Rows are points. The points of each table are mixes of a few directions, plus a little noise. Count the directions of each table, and those that both share. Where both have some left over, give the other angles between the two spaces (their principal angles), to ten degrees, smallest first.
In the rows, zero is written as 128.

First (7 x 3):
[[135 138 116]
 [164 139 115]
 [108  72 190]
 [171 126 129]
 [ 81 172  84]
 [114 187  64]
 [121  62 200]]
Second (4 x 3):
[[ 63 129 130]
 [ 84 174  80]
 [177  91 166]
 [188 118 136]]
Directions: first 2, second 2, shared 2

First, 10 rows:
[[127 139 122 147 116 108 169 125]
 [103 146 146 123 149 175 141 116]
 [227 122 171  80 133 125  37 223]
 [ 98 114 112 151 106 116 162 124]
 [107 125 120 158  86 124 149 115]
 [115 151 137 138 120 156 124  88]
 [146 180 134 128 151 127 146  76]
 [117  85 119 135 104 114 136 183]
 [152 141 139 125 114 133  94 117]
 [ 89  77  79  96 203 101 120 109]]
Second, 10 rows:
[[ 84 144 104 172 111 102 115 182]
 [123  59 105 126 100  98 158 137]
 [174 162 176  92 150 182 124  80]
 [119  76  91 119 138  84 139 118]
 [108 149 133 159 100 135 125 169]
 [135 111 114 111 150 112 128 103]
 [130 136 129 125 136 130 124 122]
 [110 249 150 160 157 162  72 150]
 [144  76 148 124  76 145 170 137]
 [153 121 128  94 163 129 126  79]]
Directions: first 5, second 3, shared 2; angles 90

First:
[[144 119 129 119 105 138 132 136 121 127 115 136]
 [ 52 171 127 171 244  80 112  88 158 135 193  87]
 [175 101 129 103  58 159 137 153 110 124  89 153]
 [185  98 130  97  42 164 140 157 106 122  81 159]
 [163 109 129 110  77 150 135 146 115 125  99 147]
 [ 94 148 127 148 180 107 122 109 142 131 158 108]
 [ 49 172 127 174 249  78 112  85 159 135 195  84]
 [131 126 128 125 123 131 129 130 126 129 125 130]
 [163 108 129 108  74 151 135 147 113 125  99 147]]
Second:
[[153 111 130 107  79 149 133 142 109 130  99 145]
 [169 113 125 124  97 140 135 146 141 111 117 141]
 [129 134 125 144 152 117 128 126 151 117 146 121]
 [ 85 124 140  86  87 150 124 117  47 175  86 137]
 [139 150 116 188 218  86 125 122 221  83 197 101]
 [ 90 114 144  66  51 166 126 123  19 187  61 148]
 [128 144 121 166 189 100 125 121 183 103 172 109]
 [107 124 135 103 100 142 127 124  81 155 102 135]
 [152 137 118 168 178 103 129 131 198  90 171 115]]
Directions: first 1, second 2, shared 1

First (10 x 18):
[[135 129 137 109 138 111  97 165 147 151 136 121 173 155 124 113 108 113]
 [ 76  51  84 159 190 106 121 125 122 110  74 138  83 108 159 173 197  89]
 [147 180 158 169  96 176 157 121 107 128 144 117 144 112 130 164  48 116]
 [151 174 148 137  66 152 192 140  64 104 175 123 102 121 118 124  81 139]
 [157 183 180 133  99 162 132 126 145 141 141 138 162 119 110 103  74 135]
 [130  99  83  52 125  57 110 173 114 130 175  99 136 193 116  88 168 157]
 [110 106 145 132 136 119 146 166  98 114 119 153 103 116 127 112 153  99]
 [116 100  77 135 150 122 116  74 147 122 108 115 101 124 143 166 168 151]
 [126 113  97 111 128 122 129  66 151 114 111 138  84 114 121 114 198 182]
 [134 148 171 144 152 153  80 123 190 163  98 140 192 121 127 126  86 103]]
Second, 11 rows:
[[101  99 156 145 150 128 127 163 119 127  91 164 126 105 135 116 143  74]
 [111 104 132 159 195 107 128 188 102 109 138 119  92 132 137 148 154 114]
 [118  96 110 112 172  83 115 179 114 118 147 113 109 157 127 120 170 134]
 [130 132  95  89  27 134 160  94  95 137 135 123 161 140 134 130  80 106]
 [121 111 111 112 134 127  86  88 185 155  92 133 167 131 133 128 137 124]
 [168 200 200 162 155 188  94  73 217 146 110 150 144  88 102 104 112 182]
 [123 110  80 139 167 111 112 117 135 124 140  88 117 150 144 177 140 146]
 [134 134 117  65   7 121 170 129  77 134 147 140 162 146 119  87  87 102]
 [150 168 151 158 133 163 149  85 138 107 135 135  80  93 114 126 144 182]
 [116 111 145 165 209 117 123 164 124 105 123 134  73 113 129 133 181 137]
 [137 143 111 102  60 129 143 130 103 143 152 108 177 156 133 138  61 106]]
Directions: first 5, second 6, shared 5

First (9 x 32):
[[113 108  87 112 137 109 181 163  99 113 156 122 160 120 163 119  87 107
  170 136 101 152 133 119 157 160 164 140 134 103 163 142]
 [128 163 210 180  96 225  29  70 189 170  28 165  61 137  63 151 218 141
   32 147 208  95 103 176 117  68  92  97 120 196 104  81]
 [ 80 124 131 161 103 213 143 153 134 147  58 164 127 119 127 132 138  93
  110 175 159 143 111 166 212 141 173 116 141 149 204 100]
 [131 133 143 134 122 144 105 113 139 134 110 137 112 129 117 134 148 130
  108 131 147 125 123 138 115 112 120 125 123 143 118 120]
 [120 125 148 143 116 181  95 111 143 141  83 158 101 125 121 143 159 109
   91 148 174 139 108 164 120  98 140 124 121 154 132 108]
 [104 126 131 145 114 174 134 140 133 139  90 148 126 123 127 132 134 108
  114 153 145 138 116 150 170 132 153 120 133 139 166 113]
 [186 117 107  76 165  17 120 107 107  96 225  87 137 135 149 122 102 154
  161  74  91 129 147  86  13 112  90 154 108  92  42 167]
 [142 107  74  86 156  42 186 157  89  97 212  95 171 126 170 112  68 128
  194 102  70 146 148  89 107 161 138 151 129  79 120 165]
 [148 151 120 116 144  49 160 140 122 118 188  75 160 139 115 107  97 184
  170  86  57  84 164  65 140 170  83 123 146  98 104 156]]
Second:
[[111  88 108 118 124 174 124 130 112 123 103 172 113 114 168 144 130  62
  116 164 180 190  96 180 103  98 186 148 109 136 153 116]
 [147  87 109  94 141 129 101 104 110 110 143 156 105 118 168 146 134  77
  117 135 176 187 100 164  27  75 158 162  95 129  98 129]
 [125 136 132 135 125 120 134 134 131 131 126 119 132 132 121 123 123 141
  133 125 115 115 137 121 147 138 121 119 133 126 129 131]
 [103  65 102 109 121 159 128 136 102 118  96 182 105 118 198 146 106  43
  122 173 189 214  98 208  89  79 210 146  92 135 137 127]
 [141 225 163 177 130 152 137 127 171 155 140  70 167 131  10 106 184 230
  123  90  59   7 152  17 238 219  30 106 199 132 179 102]
 [127 171 142 155 126 159 134 131 148 143 123 110 146 125  73 120 160 164
  121 120 105  79 133  83 190 172  93 120 164 134 168 109]
 [188 153 144 102 153  29 100  93 134 114 201  77 128 144 106 120 127 194
  141  64  85  83 157  72  40 117  50 130 119 109  31 158]
 [108 112 127 128 117 107 146 147 121 127 113 132 127 137 157 124  91 121
  142 138 121 140 141 154 150 123 151 110 117 124 119 145]
 [ 97  72 105 116 116 158 136 143 105 121  91 177 110 120 193 142 102  52
  126 173 179 204 104 204 114  90 207 137  98 134 144 128]
 [141 129 125 121 135 137 114 115 129 125 139 130 125 122 121 133 147 123
  120 124 139 133 117 121  99 122 122 143 128 129 126 121]
 [120 172 153 154 119  85 154 149 145 141 130  83 151 148  91 104 106 200
  149 102  61  57 172  83 212 176  81  86 155 120 122 144]]
Directions: first 3, second 3, shared 2; angles 60

First:
[[128 127 129 127 132 129 125 130 128 127 128 128 128 128 129 129 128 129
  129 126 131 129 126 128 129 128 127 129 129 128 128 129]
 [127 167 109 145  23  90 234  81 130 164 137 126 139 120 102 112 134 108
  104 182  51 112 198 126 111 118 142  95  89 124 115  99]
 [129  95 144 114 216 160  39 168 126  98 120 129 119 135 149 142 123 145
  148  83 193 141  69 130 143 137 116 156 161 131 139 152]
 [126 169 108 146  18  88 238  79 130 166 138 126 139 119 101 111 134 107
  103 184  48 112 201 126 110 117 143  94  87 124 115  98]
 [128 141 122 134  93 115 163 112 129 140 131 127 132 125 119 123 130 121
  120 146 102 123 151 127 122 125 133 117 115 127 124 118]
 [129  92 146 112 226 164  30 172 126  95 119 130 118 136 152 143 123 147
  150  78 200 143  63 130 144 138 115 159 164 132 140 155]
 [129 100 142 115 205 156  51 162 127 102 121 129 120 134 147 140 124 143
  145  89 184 140  77 130 141 136 118 152 157 131 137 149]
 [128 134 125 131 112 122 145 121 128 134 129 128 130 127 124 125 129 125
  124 136 116 126 139 128 125 126 130 123 122 127 126 124]]
Second (8 x 32):
[[120 101 133 127  53 118 177 104 140 102 139 118 131 143 128 141 127 161
  155 125 108 121 156 103 113 112 145 117 131 150 121 122]
 [139 196 108 142 169 117 128 131 111 192 119 142 130 101 110  97 133  66
   72 169 105 128 134 163 139 145 112 122  97  91 129 117]
 [128  75 152 107 242 173   8 181 128  79 118 128 115 141 159 151 121 159
  162  62 218 146  48 126 146 137 114 166 177 137 142 162]
 [131 118 134 121 188 146  74 152 125 120 122 131 123 128 139 132 126 129
  131 107 163 136  93 135 138 136 119 144 143 125 134 141]
 [138 197 106 144 144 110 149 121 114 194 122 140 132 102 106  96 134  67
   72 176  91 125 148 159 135 141 117 116  92  94 126 113]
 [120 119 124 135   7 101 222  84 141 118 143 117 137 138 117 134 130 150
  143 150  74 114 187 103 105 108 151 102 114 148 116 109]
 [117  76 141 120  63 128 156 113 144  78 139 115 129 151 138 153 125 180
  173 105 129 124 141  95 114 110 146 125 147 160 124 131]
 [132 142 125 129 159 131 109 137 122 142 124 132 126 121 127 121 129 112
  114 132 135 131 118 140 135 135 121 132 125 117 131 130]]
Directions: first 1, second 2, shared 1

First (11 x 32):
[[126 121 127 151 111 126 107 148 161 113 137 140 194 152  53 127 107  95
  104 146 102 138 133 166 124 154 166 148 177  94 155 193]
 [162 135 177 124 142  91 106 158 140  99 128 152 151 125  84 131 137 102
  126 158 106 175 127 141 103 161 138 144 172 136 103 158]
 [ 99 116 122 133 116 159 156  90 108 184  97 128  95 131 240 122 114 184
  187  96 118 118 124  99 127 103 112 109  35 187 124 108]
 [132 114 114 141 121 123 113 158 167  80 177 123 193 146   7 116 111  73
   50 131 134 107 131 166 144 153 153 139 192  42 161 157]
 [133 133 148 122 120 137 140 114 109 173  86 129 103 117 205 122 124 171
  186 132  92 148 114  99 100 133 129 114  68 195 103 112]
 [110 126  94 137 110 152 133 117 130 146 124 112 136 135 128 126 116 136
  125 124 125 103 127 131 137 121 142 124 119 115 153 131]
 [ 94 147  84 130 129 147 134  87  94 167  91 122  70 123 215 161 149 165
  178 125 160 119 144 116 149  72 108 135 113 166 139 126]
 [187 152 157  87 148  99 126 160 114 100 137 102  97  87  88 112 156 116
   99 156 123 137 102  99 101 163 123 108 148 122  82  55]
 [ 93 122  78 140 126 144 131 111 130 121 148 121 124 141 119 143 129 119
  104 108 174  91 147 145 169  90 117 137 147  87 165 138]
 [ 98 101 135 140 145 124 138 113 135 105 162 157 127 148 151 135 124 120
  118  81 175 117 151 141 163  93  89 138 115 113 137 141]
 [175 141 172 103 138 106 126 152 121 121 120 122 116 102 118 112 139 129
  130 151  99 155 106 105  92 165 131 113 123 151  85  90]]
Second (10 x 32):
[[134 124 154 132 140 104 119 143 138  96 146 150 137 133 104 135 132 107
  114 119 137 141 136 143 133 133 114 138 148 117 114 141]
 [169 144 187 107 155  88 115 146 119 116 109 147 112 107 136 132 154 125
  155 167 112 188 123 116  92 145 123 138 153 173  84 133]
 [ 85 130  65 139 102 158 155  99 106 145 144 102  80 130 185 137 122 158
  116  46 160  41 136 121 181  97  94  93  49 111 128  57]
 [ 76 142  67 156 106 144 127 100 114 143 119 130 101 144 169 168 132 143
  140  83 155  86 156 150 178  88 111 132 113 123 145 138]
 [173 146 174 109 141  91 120 158 122 102 131 134 114 105 107 125 146 117
  119 135 110 151 116 120 105 165 118 118 132 141  74  92]
 [129 122 135 142 107 133 123 136 144 141 120 133 164 141 115 119 107 129
  133 131  89 133 122 138 114 154 154 126 115 133 131 151]
 [ 63  90  83 149 113 178 164  80 127 166 142 126 120 155 209 119  99 163
  141  63 161  73 139 121 168  75 104 115  48 123 170 122]
 [122 129  62 121 111 181 124 112 135 177  94  76 162 125  85 110 118 132
  131 217 113 126 109 118 105 118 201 146 191 104 211 169]
 [167 111 171  91 173 113 133 141 133 103 148 121 132 107  96  98 145 108
  110 179 150 165 111 102  99 127 124 136 175 117 133 119]
 [163 141 184 135 130  84 101 168 145  93 131 160 160 131  76 136 129  99
  120 138  91 171 131 153 107 179 138 138 160 136  89 159]]
Directions: first 5, second 6, shared 5

First:
[[130 120 130 133 203  83  94 127 111  91  90 100 153 120 121 139  34 156
  102  78 140 138  94 129 132 182 177  79 114  78 192 210]
 [128 132 127 125  92 149 143 129 136 146 146 140 116 131 130 122 172 116
  141 151 123 123 144 128 125 103 105 151 134 152  99  89]
 [127 137 124 121  29 186 171 131 150 177 179 165  95 138 135 114 249  92
  162 192 112 114 171 126 121  59  66 193 145 193  49  23]
 [128 128 127 128 137 122 125 128 127 125 124 124 132 127 127 129 119 131
  125 122 130 129 125 128 129 135 133 123 126 123 135 136]
 [128 132 127 125  87 152 146 129 138 149 149 142 114 132 131 122 178 112
  142 154 121 122 146 127 125  99 102 155 135 155  94  85]
 [130 121 130 133 219  73  89 126 109  83  82  94 158 119 120 141  16 162
   96  69 142 140  87 129 134 192 185  69 111  67 203 226]
 [127 129 128 127 125 131 130 128 129 130 130 129 126 129 128 127 133 126
  129 131 128 128 129 128 127 124 126 129 130 130 125 123]
 [129 123 131 133 197  88  98 127 115  95  94 103 150 120 122 138  45 152
  105  85 138 138  98 131 132 176 169  84 115  83 184 201]
 [127 129 126 127 121 133 131 129 129 131 132 129 126 128 128 126 136 126
  131 132 127 127 131 128 127 122 124 133 129 132 123 120]
 [128 129 128 127 113 136 133 128 131 134 136 133 122 129 129 125 146 122
  134 138 126 127 134 128 126 117 119 138 130 138 116 113]
 [128 132 126 125  84 153 147 129 136 149 149 144 113 133 131 122 181 113
  143 155 122 123 147 127 124  98 101 155 136 156  94  83]]
Second, 8 rows:
[[113  69 170  98 114 121 162 165 132 154 141 115 165 106 109  85 118 128
   53  92  97 106 171 145 158 191 147 174 174 114 146 143]
 [113  97 131 111 156 133 132 134 113 103 144 131 114 132 125 117 109 149
   80 111 132 126 153 139 147 167 131 155 128 136 140 142]
 [105 105 132 105 112 134 157 170 137 159 153 153 158 126 127 103 154 124
   60 139  89 115 192 148 169 125 127 187 180 128 102  99]
 [168 144 107 140 128 132 116  81 148 114 114 126 119 168 129 165 167 115
  202 144 162 116  84 120  60 107 138  85  39 120  98 148]
 [117 115 134 115 133 101 120 113 107 113 117 147 135 114 146  98  94 123
   66 136 117 178 133 135 142 116 119 138 153 134 150 142]
 [112 122 113 126 171 147 121 135 110  91 147 126  92 139 122 140 111 162
  118 114 143 123 140 131 144 159 123 141 113 143 138 134]
 [150 181 136 166  67 139 118  98 131 149 109 110  97 104 133 138 146  98
  232 148 148 145  66  94  95  73  92  78 131 154 130  89]
 [148 192 101 162 141 118 101 126 145 139  98 118 143 136 131 177 126 126
  211 137 140 115  81 110 107  88 143  65 107  96 120 127]]
Directions: first 1, second 6, shared 1
